Each row is a point. Examples show where two turns around zero, p and q, send a point. Where does a point land after both, in the order given? Backwards means that the second turn is done in reverse. Each puzzle has new turns, and all numbers are rounded.

Turn p:
-.11 .14 -.29 -> .11 .12 -.30
-.09 -.42 -.36 -> -.01 -.43 -.37
.75 .19 .32 -> .49 .02 .68
-.29 .48 .14 -> -.16 .55 -.02
-.26 -.39 .19 -> -.42 -.28 .01
Turn q:
-.69 .22 -.27 -> -.45 .58 .26
-.27 .12 .12 -> -.05 .15 .28
.33 -.32 -.63 -> -.26 -.10 -.73
.38 .14 .31 -> .48 -.18 .01
.40 -.26 .50 -> .34 -.60 .10
-.16 .09 -.04 -> -.07 .15 .08
Where do these land?
q, then p: .27 -.17 .22 -> .05 -.38 .06
p, then q: -.52 .45 .20 -> .06 .67 .24
q, then p: -.66 .39 -.02 -> -.23 .67 .29
p, then q: .38 .14 -.30 -> .31 -.19 -.35
q, then p: .24 -.22 -.17 -> .06 -.21 -.29
q, then p: .29 -.59 .07 -> -.18 -.58 -.26

Turn p:
.10 .13 -.13 -.28 -> .11 -.08 -.02 -.32
-.28 .00 .06 .00 -> -.26 -.07 .10 .03
.17 .24 -.32 -.23 -> .11 .05 -.19 -.44
.37 -.15 .39 .07 -> .43 .04 .22 .28
-.56 -.30 -.25 .22 -> -.57 -.21 -.28 .26
.20 .08 .24 .21 -> .18 .25 .15 .17
Turn q:
.19 .10 .19 .07 -> .20 -.01 .10 .19
.23 .18 -.22 .18 -> .27 .06 -.29 .04
-.06 -.17 .07 .26 -> -.07 -.28 -.07 .12
-.14 .28 -.05 -.04 -> -.09 .27 -.09 .10
.20 .08 -.18 .22 -> .23 -.05 -.27 .04
-.37 -.58 .27 -.72 -> -.52 -.09 .72 -.52
-.05 .11 -.08 .03 -> -.03 .09 -.11 .03
Where do these land?
q, then p: .13 .32 .04 .08 -> .09 .33 -.09 -.02
q, then p: -.09 -.26 .17 .03 -> -.06 -.20 .09 .23
p, then q: .15 -.75 .05 .11 -> .22 -.62 -.40 -.03
q, then p backwards: -.06 .41 .06 .00 -> .09 .05 .06 .40
p, then q: -.23 -.04 -.08 -.25 -> -.23 -.11 .15 -.20
q, then p: -.19 .42 -.29 .28 -> -.26 .30 -.41 -.21
p, then q: .30 -.09 .05 -.24 -> .32 -.11 .14 -.15

Turn p:
.34 .06 .19 .23 .34 -.09 -.20 -.40 -> .07 .06 .14 .26 .47 -.37 -.14 -.24
-.25 -.12 -.36 .02 -.12 -.58 -.17 -.05 -> -.09 -.15 -.20 .01 -.49 -.52 -.01 .04
-.22 -.08 .00 -.19 .19 -.08 -.02 .10 -> -.28 -.09 -.09 -.12 .00 -.04 -.06 .17
-.42 -.17 -.72 -.11 -.27 -.22 -.15 -.12 -> .06 -.19 -.63 -.06 -.62 -.22 -.13 .02
.40 .09 .18 -.06 -.01 .22 .50 .15 -> .26 -.01 .30 -.31 .30 .30 .30 -.04
-.22 -.03 -.25 -.43 .00 .10 -.08 .34 -> -.15 .09 -.24 -.36 -.22 .17 -.16 .33
.08 .00 .29 -.07 -.01 .43 .24 -.11 -> .01 -.05 .11 -.03 .30 .46 .02 -.19
-.26 -.08 .19 .38 .19 -.32 -.08 -.20 -> -.27 -.22 .05 .44 .04 -.33 .11 -.04
.02 .41 .38 -.41 -.34 .22 .27 .07 -> -.19 .35 .21 -.35 -.03 .49 .22 -.32
.10 -.44 -.14 -.11 -.20 .10 -.28 .36 -> .21 -.08 .14 -.07 -.32 .13 -.42 .35
.44 .35 .24 .75 .25 .20 -.04 -.14 -> .38 .28 .23 .60 .58 -.10 .27 -.07
Turn q:
.10 -.12 -.18 -.30 .25 .47 .09 -.08 -> .04 .20 -.19 -.20 .27 .37 .35 -.02
.29 .17 -.19 .38 -.03 .27 .13 -.52 -> .14 -.06 -.28 .56 -.04 .14 .33 -.33
.48 .21 .20 -.17 -.45 .15 -.43 .28 -> .51 .32 -.01 .10 -.37 .27 -.36 .34
-.32 .04 .40 -.05 .36 -.29 .10 -.15 -> -.34 .12 .41 -.17 -.03 -.28 .07 -.31
-.23 -.45 .08 -.01 .15 .27 .04 .03 -> -.32 -.04 .05 -.15 .33 .33 -.08 -.08
.26 .10 -.35 .29 -.30 -.19 -.09 -.05 -> .35 -.32 -.24 .31 -.10 -.15 -.09 .06
-.37 .23 .12 .44 .37 -.25 .03 .21 -> -.34 .12 .21 .23 .26 -.58 -.10 -.01
-.33 .14 -.20 -.15 -.33 -.05 .10 -.36 -> -.20 -.17 -.42 -.14 -.36 -.09 .08 -.17
-.31 -.43 -.09 -.23 .29 -.22 -.31 .28 -> -.04 -.07 .12 -.56 .43 -.11 -.34 -.02
.43 .10 .20 -.20 -.32 -.14 .34 .36 -> .20 -.09 .32 .03 -.38 .12 .15 .55
Where do these land?
q, then p: -.21 .35 -.51 -.09 .30 .08 .25 -.13 -> .04 -.28 -.31 -.37 -.01 -.30 .45 .05
q, then p backwards: .14 -.14 .36 .44 .10 -.16 -.23 .09 -> .25 -.23 .40 .19 -.03 .05 -.35 -.14
q, then p: .29 -.44 .24 -.06 -.23 .46 -.59 -.46 -> .40 .34 -.33 .28 .37 .36 -.52 -.40
q, then p: -.04 -.09 -.24 -.26 .31 -.05 .48 .17 -> -.23 -.32 .07 -.44 .14 .11 .24 .22
p, then q: .15 -.03 .16 .26 -.26 .15 -.20 .36 -> .01 .26 .15 .41 -.15 .14 -.16 .23
q, then p: -.29 .27 .02 -.28 .21 -.18 .09 .23 -> -.35 .12 .06 -.34 -.20 -.16 .21 .03
p, then q: .19 .35 .00 -.10 .00 -.24 .28 .05 -> -.06 -.01 .16 -.18 -.26 -.10 .41 .03
p, then q: -.12 .08 -.33 -.03 -.04 -.47 .09 .20 -> .01 -.38 .03 -.22 -.28 -.15 .03 .33
p, then q backwards: -.11 -.36 .30 .13 -.39 .41 -.17 -.51 -> .16 -.40 .26 .48 -.28 .09 -.29 -.46

Turn p:
-.17 -.25 -.06 .10 -.26 .33 .26 -.05 -.01 -.22 -.32 -> -.28 .32 -.12 .16 -.14 .37 .14 .18 -.22 -.05 -.16
.16 -.02 .00 .17 .03 .12 -.09 .01 .15 .26 .17 -> .30 -.10 -.02 .21 .12 .08 -.08 -.09 .01 .13 .06
.05 .47 -.29 .16 .48 .25 .10 .20 .26 -.03 -.37 -> .11 .14 .03 .00 -.01 -.03 -.48 .41 .32 .33 -.49
.13 .01 .29 .13 -.37 .06 .07 -.34 -.29 -.41 .16 -> -.19 .49 .25 .11 .07 -.14 .30 -.25 -.29 -.06 .20
.20 -.10 .06 -.41 .41 -.31 .14 -.16 .07 .20 -.10 -> .22 -.37 -.01 -.35 -.14 -.21 .25 -.10 .05 .05 -.37
-.32 .08 -.50 .00 -.11 -.11 .17 .24 .01 .02 .26 -> -.05 .09 -.43 -.05 .20 .05 -.16 .11 .35 -.35 .09
.18 -.19 .27 -.10 -.34 .44 -.12 .16 .13 -.11 .19 -> .30 .23 .12 .15 -.29 .26 -.02 -.03 -.32 -.09 .35
-.25 -.11 -.06 -.04 -.07 -.06 -.19 .18 -.42 .37 .07 -> -.17 -.33 -.18 -.23 .31 .15 -.13 -.01 -.16 -.05 .30
-.10 -.28 -.19 -.18 .35 -.11 -.23 -.26 .00 -.15 .04 -> -.12 -.22 .18 -.16 -.07 .12 -.04 -.36 .15 -.23 -.30
-.07 .21 .37 -.10 .02 -.27 .15 -.34 .21 -.15 .09 -> -.03 .11 .18 -.06 -.18 -.26 .43 -.13 .29 .19 .07
-.04 .14 .14 .17 .12 -.53 .07 .24 -.10 .11 .06 -> -.05 -.30 .06 -.01 .27 -.38 .14 .27 .18 -.05 .14
.25 .06 -.02 .10 -.27 .20 -.33 .12 .01 .12 -.23 -> .00 -.03 -.06 .26 -.14 -.03 -.35 .01 -.35 .18 .12
Turn q:
.24 .08 .18 -.03 .17 -.15 .20 -.19 .15 -.02 -.19 -> .10 -.06 .23 -.14 -.08 .00 .15 -.13 -.23 .02 -.32
.24 .20 -.17 .05 .32 -.22 .11 .04 -.32 .04 .20 -> .08 .12 .04 -.11 .31 .02 .08 -.07 -.48 -.12 .22
.01 .10 -.20 -.15 .02 .06 -.47 -.33 -.13 .18 .11 -> .30 -.21 -.31 -.09 -.08 -.18 -.23 -.21 -.02 -.09 .29
.26 .06 .61 .03 -.15 .22 -.14 -.26 -.16 -.05 .10 -> .12 -.23 .14 -.06 -.54 .21 -.12 .12 -.24 .34 .13
.16 .14 .09 -.11 -.04 -.19 .09 .32 .16 .04 .02 -> .04 .20 .21 .00 .12 -.13 .25 .00 .02 .25 .00
-.49 .15 -.17 .16 -.12 .11 -.22 .14 .04 -.59 .01 -> .17 .41 -.08 .10 -.05 .36 -.20 .15 .49 -.31 .09
-.70 .18 .07 -.06 -.15 -.17 -.25 -.22 -.04 .18 -.10 -> -.04 .13 .14 -.01 -.27 -.37 -.51 -.13 .32 -.31 .13
.27 -.29 .12 .21 .06 .07 .01 .01 .19 .21 .13 -> -.06 -.33 .03 .20 .16 .08 -.01 -.03 -.11 .32 -.13
-.20 .21 -.05 -.02 .46 .55 .10 -.15 -.05 .20 -.52 -> -.25 -.03 -.24 -.75 .02 .08 -.35 -.10 .02 -.06 -.35
.30 .03 -.06 .03 -.15 -.19 .22 .04 .09 -.18 -.11 -> .08 .17 .01 .15 -.04 .03 .35 .00 -.16 .02 -.22
.17 -.24 -.10 .12 -.22 .05 .02 .10 -.14 .26 .12 -> -.20 -.12 -.22 .27 .08 -.12 .03 .09 -.15 .18 .10
-.42 .13 -.18 -.14 -.13 -.03 .22 .11 .13 -.34 .22 -> -.15 .29 .12 .08 -.01 .18 .18 -.11 .40 -.32 .18
.16 -.75 -.13 -.10 -.07 -.11 .11 .39 .08 .05 .00 -> -.19 -.33 -.06 .34 .38 -.17 .38 .43 .14 .07 -.14
Where do these land?
q, then p: .09 -.20 .06 -.02 .07 -.17 -.30 -.21 -.30 -.04 -.40 -> -.10 -.16 .02 .05 -.09 -.29 -.19 .15 -.37 -.37 -.03
q, then p backwards: -.23 .00 -.16 -.01 .33 .20 .16 .28 .35 -.12 .04 -> -.41 .02 -.14 .16 .36 .04 .13 -.19 -.15 -.02 .22
p, then q: .00 -.31 .15 -.07 -.18 -.26 .01 -.58 -.04 .21 -.18 -> -.52 -.18 -.06 .11 -.17 -.08 -.04 -.12 -.19 -.45 -.18
p, then q: -.05 .30 -.01 .17 .28 -.21 .20 .48 .24 -.25 .42 -> .42 .15 .41 .08 .29 .20 .32 -.03 .18 .39 -.16
p, then q backwards: -.17 .45 -.20 -.30 .13 .06 .06 .21 .15 -.24 .33 -> -.49 .32 -.04 -.22 .01 .09 -.35 .13 .00 -.15 -.22
q, then p backwards: -.06 -.31 -.08 .19 -.35 .03 -.12 -.27 -.22 -.12 -.07 -> .06 -.20 -.25 .04 -.27 -.07 -.05 .28 .33 .00 -.22
p, then q: .25 -.02 .21 .15 -.29 .07 -.16 -.40 .05 .01 -.39 -> -.35 .10 -.05 .19 -.21 -.23 -.42 -.04 -.33 -.09 .02
q, then p: .26 -.26 .11 .05 .04 .16 -.28 -.35 -.14 .19 .08 -> -.02 -.25 -.10 .13 .15 .18 -.05 -.22 -.38 -.32 -.02
q, then p backwards: -.31 .27 .00 .04 .03 .01 -.08 .39 .11 .21 .16 -> -.19 .48 .01 .18 .01 .09 -.13 -.11 -.13 -.11 .22
p, then q: .36 -.22 -.26 .01 -.24 -.12 -.05 -.22 -.10 .25 -.26 -> -.05 .00 -.32 .13 .05 -.14 -.19 .14 -.32 -.44 -.12
q, then p: .01 -.05 .18 -.26 -.07 .06 .14 .39 .05 -.10 .12 -> .28 -.01 -.11 -.10 -.01 .10 .21 .28 .21 .07 .16
p, then q backwards: -.15 .34 -.01 .04 .24 .17 .42 .28 -.14 -.02 .15 -> -.09 .08 -.03 -.07 .25 .06 -.20 .53 -.08 -.24 -.23

Turn p:
.19 -.12 -.09 -.14 .15 -.11 .08 .20 .13 .58 -.45 -.12 -.06 .02 -> .27 .12 -.04 -.19 .05 -.05 -.13 -.34 .44 .41 -.19 -.12 .23 .00
-.13 .31 .00 -.19 -.18 -.13 -.18 -.14 .14 .22 .34 .31 -.24 -.24 -> -.15 -.04 .18 -.26 -.22 -.18 .01 -.11 -.23 .06 .51 .19 .16 -.23
.13 -.05 .15 .20 -.41 -.10 -.17 -.03 .21 -.08 .08 .38 -.12 -.26 -> .01 -.24 .20 .08 -.50 -.08 -.14 -.01 .11 -.18 .32 .11 -.14 -.14
-.16 -.08 -.07 .03 -.16 .21 -.04 -.31 .11 -.23 -.75 .10 -.22 -.33 -> .27 .13 -.02 -.11 -.44 -.06 -.21 .06 -.01 -.04 -.55 .36 -.25 -.39
-.11 -.06 -.26 .04 -.14 -.08 -.08 .01 .17 -.10 -.21 -.21 .04 .18 -> -.14 .24 -.12 -.02 -.13 .01 .06 -.22 .09 -.15 -.25 -.12 -.10 .00
-.58 .35 .12 -.04 .02 -.15 .01 -.17 .03 .10 .23 -.22 .31 -.28 -> -.42 .21 -.10 -.06 .24 .17 -.06 .17 -.17 -.11 .19 .03 .29 -.55
.20 -.09 .18 .37 .16 -.14 .20 -.08 .10 -.13 -.27 -.10 -.24 .18 -> .23 .03 .24 .33 .05 .03 .24 -.05 .25 .12 -.22 -.02 -.30 -.09
.16 .08 .11 -.09 .06 -.16 -.05 -.14 -.33 .00 .15 -.14 .15 .26 -> .04 .10 -.04 .30 .15 -.02 .04 .04 -.28 .10 .10 -.28 .12 .14
.17 -.15 .07 -.22 .06 .10 -.18 .20 .27 -.24 .08 .01 -.12 .19 -> -.07 -.20 .29 -.19 .00 -.17 .00 -.07 -.01 -.14 -.14 -.21 -.15 .27
.21 .28 -.36 .32 .06 .12 .13 .20 .14 -.20 -.45 .21 -.17 .08 -> .22 .37 .02 .00 -.04 -.25 .04 -.06 .36 -.09 -.11 .40 -.41 .20
.17 -.10 .14 -.16 .02 .68 -.07 -.04 -.12 .55 .31 -.21 .13 .25 -> .23 .01 -.01 -.46 .04 .52 .05 .26 -.12 .27 .17 -.37 .23 .41
.15 -.06 .11 -.07 .07 -.08 .64 .14 -.31 -.06 .27 .07 .25 .16 -> -.02 -.16 .03 .44 .34 .15 .12 .13 .04 .00 .02 .20 .40 .40
-.68 -.15 -.03 -.11 .03 -.06 -.17 .17 -.39 -.21 -.35 .12 .01 .03 -> -.49 -.04 -.38 .07 .00 -.06 -.34 .06 -.22 .26 -.40 .20 -.22 -.10
.16 -.06 -.22 .00 .02 -.04 .04 .21 .00 -.06 .37 -.25 -.15 -.05 -> -.06 -.17 -.15 -.10 .09 -.17 .40 .00 .10 -.15 .12 -.14 .08 .15
.05 -.19 .00 .06 .17 -.19 -.02 -.27 .15 .08 .32 .12 .12 -.09 -> .11 -.25 .05 .06 .15 .18 .03 -.26 -.13 -.17 .25 -.05 .04 -.17
.06 .12 .14 .00 .07 .15 -.16 .06 -.31 -.21 .32 -.07 .30 -.08 -> -.05 -.07 -.14 .09 .21 -.02 -.10 .42 -.22 -.18 .21 -.17 .01 .13
Turn q:
.13 -.02 .32 -.05 -.06 -.18 .10 -.45 .18 .21 -.16 -.26 -.30 .15 -> .03 -.19 .19 -.11 -.13 .17 -.01 -.22 .30 .19 .08 -.19 -.17 .52
-.01 -.13 -.11 .31 .35 -.27 -.23 -.08 .10 .09 -.02 -.24 -.08 .03 -> .05 -.16 -.06 .06 .11 -.05 -.21 .06 .19 -.02 -.25 -.51 .07 .05
-.03 -.07 .18 -.12 .16 .17 .11 .18 .30 .10 .04 -.07 -.23 .32 -> -.08 -.27 .08 .18 .01 .33 .08 .23 -.16 -.06 .07 -.01 .02 .31
-.12 -.03 -.01 .14 .02 -.25 .25 -.02 .04 .21 -.13 -.23 .26 -.06 -> -.07 -.01 .01 -.06 .17 -.08 .16 .02 .41 -.01 .18 -.19 .19 -.02
.01 .34 .32 -.24 -.06 .30 -.18 .25 -.08 -.34 .23 -.29 .31 .16 -> .11 .35 .23 .20 -.40 -.02 -.14 .27 -.35 .03 .34 .10 .34 .01
-.06 .31 .34 .29 -.31 .16 -.17 .09 -.19 -.06 -.04 -.15 .14 -.02 -> -.05 .38 .09 .23 -.05 -.14 -.18 -.10 .02 .32 .06 .18 .34 .12
-.18 .27 -.30 .15 .15 .29 -.08 -.29 -.18 .26 .27 -.07 .20 -.23 -> .17 .21 -.19 -.35 .41 -.09 -.23 -.03 -.23 .24 .20 -.18 .10 -.17
.45 -.34 .27 -.15 -.10 -.20 -.06 .31 -.07 .22 .28 .21 .25 .02 -> .21 -.34 -.04 .41 -.18 -.46 .30 .17 .00 .11 .16 .14 -.21 -.09
-.23 .31 -.05 -.02 -.06 -.23 .12 -.10 -.33 .33 -.18 -.04 -.24 .16 -> -.10 .16 -.07 -.35 .16 -.14 .27 -.14 .03 .05 -.17 -.05 .17 .45
-.16 -.33 -.26 -.02 -.28 .40 .37 -.09 .00 -.12 -.05 .35 -.15 -.30 -> -.26 -.02 .05 -.14 .28 .33 .16 -.26 -.11 .05 -.02 .38 -.33 -.45
.47 -.20 -.07 .10 -.07 -.23 -.20 .22 -.31 -.31 .12 -.35 -.18 .17 -> .06 .02 -.03 .35 -.55 -.12 .19 -.15 -.13 .11 -.31 -.40 .05 -.13
-.27 -.25 -.38 -.17 -.32 .16 .01 -.32 .32 -.04 .01 .34 -.17 -.11 -> -.43 -.18 -.09 -.40 .08 .21 -.18 -.04 -.04 .02 -.02 .25 -.46 -.23
-.08 .09 -.38 -.05 .18 .36 -.04 .15 .30 -.18 -.41 .16 .15 -.30 -> .13 .15 -.22 -.15 .14 .46 -.20 .25 .13 -.23 -.14 .29 .05 -.40
.04 .15 -.07 .02 .18 -.24 -.14 .32 -.21 -.18 .21 .06 -.02 -.35 -> .14 .38 -.11 .22 .05 -.29 .04 .09 -.11 -.25 -.16 -.14 -.12 -.15
.18 .18 .01 .09 .08 -.09 .27 .17 .19 -.02 .07 .24 -.04 .22 -> -.02 -.16 -.27 .21 .01 .06 .10 -.12 -.06 -.31 .14 .10 .07 .17
-.13 -.28 .18 -.28 .15 -.15 -.13 -.34 -.05 -.18 -.23 .34 .07 .14 -> .09 -.33 .42 -.29 -.11 -.16 -.16 -.04 .08 -.26 -.18 .23 -.13 .01
Where do these land?
q, then p: .27 .28 .17 .03 .00 .19 .07 .12 .22 .06 -.18 -.11 -.15 -.11 -> .18 .23 .09 -.16 -.06 .16 .10 .04 .08 -.07 .21 .06 -.20 .33
q, then p: .31 .12 -.23 -.05 .08 .05 -.43 -.42 -.17 -.18 .07 .08 .36 .33 -> .15 -.11 -.30 .11 -.44 -.25 -.27 -.17 -.23 -.18 .09 -.39 .31 .03
q, then p: .08 -.08 .24 -.37 -.41 .04 -.06 -.22 .17 -.41 -.17 -.13 .34 .20 -> -.33 -.23 .30 -.05 -.57 .14 -.22 .14 -.08 -.13 .31 -.03 .19 .00
q, then p: .05 .21 -.39 .10 .28 .37 -.12 -.02 .01 .09 .37 -.02 -.23 -.27 -> .32 .15 -.47 -.24 .20 -.32 .20 .20 -.15 .19 .04 -.06 -.06 .11
q, then p: .07 -.17 -.05 .27 -.22 .03 .08 -.08 .17 -.03 .19 .26 .08 .18 -> -.04 -.25 -.26 -.01 -.08 .22 .02 -.21 -.17 -.03 .07 .07 -.15 -.21
p, then q: -.17 -.15 .30 .11 -.25 -.20 .24 .15 -.19 .01 -.12 -.19 -.18 .29 -> -.30 -.06 -.03 .06 .40 .15 .03 .02 .31 .24 .04 .09 .28 .11
p, then q: -.37 -.15 .12 .35 -.34 -.34 -.14 -.02 -.23 -.33 -.22 -.09 .15 -.14 -> -.46 .37 -.18 .09 .29 .10 -.21 -.09 .19 .15 -.38 -.03 -.02 -.26
p, then q: -.23 .20 -.24 -.34 .30 .09 .28 -.11 -.28 .25 .30 -.09 .23 -.03 -> .39 -.08 -.07 -.33 .22 -.21 .10 .15 -.29 -.26 .14 .01 .32 -.27
q, then p: .14 .35 .27 -.18 .35 -.22 .22 -.08 .04 .21 .43 .30 .05 .09 -> -.01 -.19 .03 .43 .22 -.18 .42 -.18 -.28 -.11 .11 -.17 -.15 .37
p, then q backwards: -.18 .02 -.01 .03 .33 .24 -.31 .24 -.09 -.03 -.09 .33 -.34 -.06 -> -.08 -.15 -.04 -.24 -.24 .06 -.26 -.35 .07 .34 .16 .30 -.06 -.14
q, then p backwards: .18 -.32 .21 .12 -.15 .12 -.22 .29 .23 .27 .03 -.01 -.13 -.21 -> -.05 -.10 .32 .37 .12 -.07 .14 .12 -.40 -.08 -.20 .06 -.14 .08
p, then q: -.12 .05 .23 -.01 .09 -.13 .10 -.33 -.20 .25 -.26 .22 -.36 -.25 -> .28 -.01 -.21 .07 .32 -.30 .15 -.06 .20 .30 -.03 .23 -.31 -.03
p, then q: -.25 .02 -.44 -.19 .26 .07 -.16 .18 .27 .09 -.01 -.35 -.27 -.16 -> .09 .10 .10 -.56 -.07 .16 .25 .16 .16 -.38 .09 -.07 -.28 .02
p, then q: -.32 .08 .06 .20 -.02 -.20 .19 .22 -.13 .25 -.21 .20 .06 .16 -> -.11 -.10 -.24 -.12 .44 -.01 -.33 .13 -.01 .10 .01 .11 .00 .17
p, then q: .37 -.20 -.20 -.07 -.41 -.17 .09 .14 .04 -.29 .05 -.06 .24 .03 -> -.36 -.11 .02 .09 -.39 .03 -.23 -.26 .17 -.10 .05 -.08 .29 -.20
p, then q: .18 -.26 -.04 .02 .10 .08 .17 -.06 .15 -.21 -.16 -.33 .16 -.05 -> .17 .00 .05 .10 -.21 .40 -.03 -.07 .25 -.13 -.10 .01 .15 -.16
